Each row is a point. The last column is the point's height on a tilted bowl or saddle (a function of degree 2), plus a little noise. Count its main directions that bend up, bend down and stay straight.

Points (11 x 3)
[[0.4, 4.4, 2.5],
[-0.1, 0.6, 0.6],
[7.8, 0.2, 6.1],
[-0.9, 3.8, 2.1],
[2.4, 5.0, 3.5],
[4.3, -5.9, 5.2],
[-4.4, 0.6, 3.0],
[4.1, -4.5, 3.7],
[-2.4, 6.9, 6.1],
[-2.8, -2.8, 2.3],
[0.9, 0.1, 0.5]]
Directions: 2 up, 0 down, 0 straight

Points (16 x 4)
[[1.9, -0.9, 4.6, -0.7],
[-2.4, 2.2, -2.2, 2.8],
[0.1, -3.6, 1.2, 0.1],
[0.1, 7.4, 3.2, -1.2],
[-9.3, -3.4, -6.2, -4.7],
[1.7, -1.4, -4.2, 2.4],
[4.6, -4.9, 1.7, -1.8],
[-2.4, 1.7, -2.1, 3.0],
[2.7, -1.5, -7.5, 2.0],
[2.9, 1.2, -1.3, 4.8],
[0.0, -1.4, -2.0, 2.1],
[4.7, -2.6, -2.7, 5.5],
[-3.8, 5.6, -3.5, -0.6],
[5.5, 2.4, 5.9, -3.7],
[7.7, 4.3, -0.5, 9.3],
[0.0, -0.1, -1.6, 3.1]]
Directions: 1 up, 2 down, 0 straight

Points (23 x 5)
[[2.7, 0.1, 2.8, 0.3, -3.0],
[-2.4, 2.7, -4.2, 2.6, -2.6],
[-2.6, -2.0, -3.1, -8.7, 1.1],
[1.2, -0.6, 2.1, -4.2, -0.3],
[0.7, 3.4, -4.6, -3.5, 0.3],
[-5.1, 2.9, 0.1, -2.1, -4.0],
[-1.2, 0.6, -4.0, 5.3, -3.7],
[1.1, -8.4, 0.5, 2.5, 1.7],
[5.4, 10.2, 9.5, 3.1, -6.6],
[-2.4, -5.5, -0.9, 0.5, 2.1],
[5.7, -1.1, -1.1, 1.7, -5.1],
[-7.0, 0.7, 6.2, 4.2, -4.7],
[2.1, 2.6, 3.7, 2.6, -4.8],
[-2.3, 3.2, -3.8, 4.2, -3.4],
[1.4, -0.9, 7.0, -0.8, -2.1],
[4.3, -0.4, -2.1, -2.2, -1.1],
[2.2, 2.1, 6.8, 4.9, -6.6],
[-3.3, -2.8, -1.8, 4.5, -1.3],
[5.8, -0.7, -5.9, 1.4, -4.3],
[5.1, 0.4, 7.5, 3.7, -7.0],
[-4.5, -1.4, 0.1, 0.9, -1.2],
[1.5, 1.2, -0.5, 2.8, -3.8],
[0.6, 0.2, -0.8, 1.8, -2.7]]
Directions: 1 up, 1 down, 2 straight

Points (45 x 7)
[[3.9, 3.9, -1.8, -3.5, -4.4, -3.7, 2.5],
[3.3, -1.9, -3.0, -3.5, 5.7, 0.7, 1.7],
[-4.1, 4.6, 0.5, -0.8, -9.5, -1.3, 6.3],
[-6.6, -4.2, 3.8, 4.0, -2.4, 4.7, -3.9],
[1.7, -4.2, 0.6, -3.6, -0.4, -0.7, -0.5],
[2.5, 3.6, -8.5, -7.2, -0.7, 3.8, 11.0],
[2.3, 0.6, 0.4, -4.1, -6.3, -5.4, 1.1],
[1.5, 3.1, 1.9, -1.8, 2.5, 3.9, -1.4],
[1.8, -3.3, -4.5, 4.8, 0.9, -5.6, -1.0],
[-6.0, -7.1, 0.8, -4.4, -4.0, -1.6, 1.4],
[-1.2, -0.6, -2.0, 0.6, 2.2, 2.5, 0.5],
[2.0, -3.3, 4.2, 1.9, -7.9, 2.0, -0.8],
[-4.6, -0.4, 2.9, -0.7, -3.1, 0.4, 1.0],
[4.1, 0.9, 2.9, 8.0, -0.6, 2.3, -4.1],
[-0.8, 5.1, 0.9, 3.7, -5.1, 2.5, 3.8],
[-2.6, 3.0, 1.9, 7.4, -1.8, 4.3, -1.7],
[0.8, 0.4, -7.9, -3.2, -4.2, 4.2, 6.7],
[1.5, -3.0, -3.1, 1.6, -6.2, -1.7, 1.0],
[-4.1, -0.4, 0.9, -6.0, 2.2, 1.8, 2.5],
[1.7, 2.5, 4.7, -0.3, 0.5, -2.4, -0.7],
[-2.9, -0.9, 6.1, 4.1, -5.3, -4.3, 3.9],
[2.0, 0.0, 1.5, 0.1, -1.0, -8.7, 2.6],
[3.2, 0.3, 4.5, -3.2, -7.5, 1.1, -2.2],
[3.7, -1.9, 8.2, -0.7, 1.8, 2.4, -7.6],
[-3.1, 0.9, 8.0, -5.2, 3.0, 1.1, -3.8],
[-4.2, -9.7, -1.1, -0.7, 2.9, 3.0, -0.8],
[5.2, 2.8, -4.1, 0.0, -2.3, 3.1, 2.4],
[-0.5, 0.7, 8.8, -2.7, 4.2, 3.7, -7.2],
[1.4, 0.3, 2.3, 1.1, -6.6, 0.2, 1.4],
[5.7, 5.5, 1.9, 5.6, 2.1, 0.7, -1.5],
[-2.3, -1.3, -1.6, 2.1, 0.3, -4.8, 1.0],
[2.1, 0.7, -2.7, 1.9, -6.4, -4.0, 3.2],
[2.0, -1.2, -3.9, -0.6, -1.1, -5.2, 2.0],
[-1.5, 5.0, -2.3, 0.6, -2.7, 1.8, 5.1],
[4.0, -6.7, -5.7, 1.6, -3.6, -2.1, -0.8],
[9.5, 4.7, 1.5, -7.3, -3.4, 0.4, -6.5],
[6.0, 0.0, 5.0, -2.9, 0.5, 2.7, -7.3],
[1.6, 5.3, -2.5, 0.6, -0.6, 1.1, 3.9],
[-1.0, -7.6, 3.5, -3.6, -1.1, -6.2, 2.3],
[-0.8, 2.6, 5.9, 2.0, -0.9, -0.4, -0.1],
[-0.9, 0.5, 0.8, 1.7, -1.1, 1.8, -0.1],
[-1.0, 3.2, 6.6, 5.2, -0.8, 0.6, -0.3],
[-6.4, -3.4, 1.5, 2.7, -4.6, 5.3, -2.1],
[5.5, -5.0, 7.5, -4.4, 2.9, -3.1, -4.6],
[-3.7, -2.9, -1.9, 1.7, -1.8, 0.4, -0.1]]
Directions: 2 up, 2 down, 2 straight
